Each row of a before or after table is a point. One or more steps were done to the points. Then noise was added and the rows were shuffled. The steps act on how far a point lies along the listed directions, d1 being the first. Name the steps. A step turns or swaps two directions, mirrors them in a line or flattens them onto one, adds a multiple of one to another, or multiplies one. Angles are multiples of 10 degrees, from the lower direction toward the higher: turns from -170 to 170, lines from 10 to 170 but not 90. Use the fewest steps. Two steps may share a direction if one is a turn and the other turns, adds or multiplies; they go together, in the order done. Otherwise the lowest direction goes first.
(in the rows, 128 means zero)

Directions:
(1): [193 155 137]
(2): [111 147 194]
(3): [151  66 152]
Before (12 x 3):
[[161 109 168]
 [119 194 108]
 [126 180  88]
 [173 111 155]
 [ 96 124 212]
 [148 172 169]
 [130 103 168]
 [ 69 188 147]
 [165 136 152]
 [ 99  85 209]
 [ 73 180 164]
 [160 165 177]]
After (12 x 3):
[[157 176  64]
 [208 111  81]
 [183 161 150]
 [143 185  60]
 [204  80  95]
 [160 111 165]
 [175 171 140]
 [117 197 117]
 [ 86 177 129]
 [169 113 155]
 [158 133 162]
 [166  97 128]]
Steps: mirror d1 and d2 in the line at 30 degrees

Directions:
(1): [189 128 157 178 172  95]
(2): [ 69 115 135 165 189 162]
(3): [106 162 166 187  70 134]
(4): [134 187 184  83 154 154]
(5): [121 200  67 143 145 107]
Before (9 x 6):
[[135 175 123 129 116 119]
 [125 158  98 114 111 138]
 [185 168 121  75 203  93]
 [123 100 150 159 213 145]
 [ 99 179 133 121 142 147]
 [ 80  84 129  70 182 169]
 [ 77 134 153  83 185 148]
 [165  64 133 114 188 116]
 [152 134  40  86 137  81]]
After:
[[ 90 107  55  85 138 136]
 [111 211 147  30  99 148]
 [121  71 178 153 116 144]
 [152 132 162 114 124 124]
 [ 53  24 140 160  98 134]
 [116  79 126  30 114 139]
 [138 151 159 121 104 148]
 [ 33  56 104 164  86 156]
 [ 81  23  98 138 171 155]]
Steps: turn d1 and d3 by -80 degrees; add 1 times d2 to d4; turn d4 and d5 by -130 degrees

Directions:
(1): [119  89 171 156 141  46 103 193 156 166 113]
(2): [144  76 170  99 190 167 168 121 199 103 129]
(3): [ 94 121 121 132  74 177 167 221 138 116 165]
(4): [ 97 119 153 172 168 158 181 112  75 206 137]
(5): [146 178 101  48 131 104 175 147 153 193 109]
(6): [ 57 154 126 103 166 179  51 146 145 148  96]
Before:
[[103 104 105 161  94  95 112  96 109 150 133]
 [ 83  66 191 189 123 125 102 216 150 117 139]
 [ 69 142 128  69 194 109  45 129 158 166  89]
 [153 116 116 167 120  86 112  92  72 116 119]
 [175 128 118 102 159 105  63  57 141  98 106]
 [106  98 162 154 157 134 163 150 118 144 141]
 [117 143 100 125 130 181 101  92 111 101 118]
 [133 150 134 111 178  89  36  99 193 117  76]
 [149 109 120 156  94  56 109 154 152 123 129]
 [116  25 209 186 131  83 151 242 185 134 138]
 [127 117 127 119 114  78 126 199 158 136 127]]
After:
[[ 86 120  96 139  99  98 101 102 112 171 124]
 [156 140 100 131 105 148 144  83  98  96 139]
 [ 73  39 205 199 134 106  99 253 170 134 125]
 [120 110 131 117 126  85 121 198 164 135 123]
 [100  69 178 212  93  97 117 208 122 121 145]
 [187 129 121 111 149  89  76  52 136  93 113]
 [110 151 100 137 140 105  70 111  86 147  98]
 [209 119 138 141 132  41 113  79 171  94 108]
 [ 97 100 164 165 158 139 146 149 110 138 145]
 [196  84 142 116 137  27 185  93 133 125 148]
 [105 131 122 131 117  83  69 169 166 140 104]]
Steps: turn d2 and d5 by -30 degrees; multiply d6 by -1

Directions:
(1): [ 42 194 120  85  71  67 100 112 139 126 105 103 114 137]
(2): [191  92 108 105 133  61  87  49 146 126 140 132  65 108]
(3): [126 140 101 123 161  93  73 187 109  70 109 224 135 110]
(4): [126 116 170  95 128 126 209  95 178  44  87 160 128 147]
(5): [171 164 212 156 166  57 122 142 107 152  95 111 149 180]
Before, 13 rows:
[[133 139 155 117 131 100 129 118 137 131 123 126 113 137]
 [146 116 145 131 136 134 135 123 135 104 122 124 127 127]
 [156 115 145 130 140 128 152 112 130 109 125 123 121 134]
 [125 138 129 124 125 126 129 129 133 118 130 126 123 132]
 [114 151 137 126 108 124 139 121 141 117 119 128 128 145]
 [133 124 148 132 137 131 141 118 131 129 127 126 133 146]
 [151 136 131 133 152 120 123 154 123  87 105 180 132 128]
 [129 143 146 130 139 113 129 145 121 101 122 156 128 143]
 [135 133 136 130 123 132 119 114 128 132 138 121 122 129]
 [140 150 107 168 139  96  32 165  80 222 164  91 109 127]
 [141 121 144 120 135 134 149 123 130 119 125 128 125 128]
 [127 120 124 107 121  88 127 109 143 105 109 140 114 127]
 [144 117 164 139 134 110 140 118 131 130 116 127 140 159]]
After, 13 rows:
[[149 105 127 129 129 153 158 108 135 120 139 114 119 124]
 [114  96 116 128 107 166 151 112 141 127 138 124 132 128]
 [122 114 133 129 124 156 149 110 136 134 139 115 131 137]
 [139 116 139 120 129 146 153 119 131 127 132 121 124 125]
 [104 128  70 143 116 142  64 156 107 179 169 116 104 102]
 [122 141 127 123 124 124 128 133 131 118 130 126 122 133]
 [107 127 120 104 109 136 135 115 143 125 138 126 108 117]
 [117 122 109 102 118  87 114 121 138  99 111 156 114 119]
 [131 130 134 129 115 141 130 106 132 138 141 109 118 127]
 [144 109 135 132 134 146 134 124 135 107 128 124 126 120]
 [107 154 131 125  99 130 139 117 143 125 123 118 127 142]
 [111 138 112 122 140 123 109 169 115  78 127 194 130 123]
 [142 136  95 129 169 117  86 198 110  47 103 248 136 103]]
Steps: multiply d1 by 1.3; mirror d2 and d5 in the line at 170 degrees; multiply d3 by 2.5; multiply d4 by 0.7

Directions:
(1): [120  81  85 198 141 141 128 105  79  50 120 203 128 118  91  97 205 129
  76 154 135 130 187 152]
(2): [195  24 172 133  99 155 131  82 163 113 102 154 121  62 146 185  95 138
 183 132 166  90 140 161]
(3): [156  75 149 150 100 174 119 114 104 199 106 122 150 199 159  70 113 168
 152 180  45 170 177 121]
(4): [126  97  86 105 113 163 217 182 131  76 118 139 142 137  95  69 122 153
 197 173 148 139  37 109]
(5): [111 206 118 161  88 125 190  55 118 151 134 101 120  72  59  98 105 103
 200 145 125 122 196 129]
(6): [151 132 146 156 133 157 156  90  81 169 101  38 120 119 158  81 179 135
  85 124 189 111  68 212]
Before (11 x 24):
[[119 120 166 148 108 128  96  80 131 175 125 136 138 143 131 140 108 144
  151 163  65 134 232 116]
 [115 149 131 168 149 140  99  96  75 121 124 111 112 128 125 108 173 111
   58 105 154 116 133 158]
 [186  52 152 121  98 152 104 103 162 161 111 145 136 128 163 172  70 136
  159 136  89 127 193 128]
 [105 133 116 131 128 110  64 128 147 136 149 170 145 149 112 160 116 109
  140 114  73 132 181  92]
 [ 82 183  84 116 127 103 156 139 133  81 133 129 121  91  77 110 156 119
  144 123 153 138 120 136]
 [144  80 156 122 129 143  74 130 137 158 109 153 139 171 144 169 126 157
  100 127  87 126 170 116]
 [117 160 124 145 131 119 105 112 123 129 127 110 142 137 122 109 140 108
  106 148 108 140 147 121]
 [ 79 156 110 147 135 132 169 138 120  93 133 145 146 114  80 103 158 115
  133 142 125 133 121 129]
 [149  84 145 154 119 140  66  87 137 110 121 191 131 133 124 173 114 137
  124 144  61 139 228  98]
 [116 133  95 157 155 152 118 144  97  94 123 134 125 157 112  86 168 131
   92 144 124 142 150 133]
 [117 142 129 144 112 128 166  94 125 107 126 121  96  69 102 150 136 117
  163 118 176  93  99 150]]
After (11 x 24):
[[159   6 161  96 148 146  81 175 153 103 107 160 114 146 213 200 142 169
  101 106 159 102  24 146]
 [121 171 141 166  78 138 169  30 127 166 116 126 129  73  48 139  99 120
  200 149 106 102 252 126]
 [ 97 146  92 152 139 109  76 123 129 100 151 182 138 135  89 145 147 100
  123 118  97 133 178 104]
 [ 90 227 105 101 141 120 127 162 137 152 147  86 127 166 107 102  96 117
  147 127  94 155 138  80]
 [109 192 151 104 128 133  98 131 121 193 138  71 123 168 145 117  94 120
  120 102 100 139 106 103]
 [196  38 140 151  93 140 148  48 169  77 106 170 111  13 110 215  95 100
  174 123 190  69 201 172]
 [147 110 145 126 118 114  92  84 178  71 131 191 116  60 100 227  88 115
  161 113 122 103 193  97]
 [ 78 139 127  84 171 120  98 224 149 100 142 143 156 181 151 142 145 132
   85 111 107 144  49  99]
 [102 116 135 104 176  78  74 151 165  42 149 175 112  77 130 236 153 116
   70  87 192  78 109 136]
 [ 97 175 115 113 154 100  91 158 136 112 140 107 139 152 137 128 140 101
   77 125 120 140 102 106]
 [ 93 108 101  67 174 107  70 238 142 102 132 145 142 201 175 126 168 161
   59 111 110 170  48 115]]
Steps: mirror d1 and d6 in the line at 110 degrees; multiply d2 by 2; multiply d5 by 3; turn d3 and d5 by 150 degrees; multiply d4 by 0.7
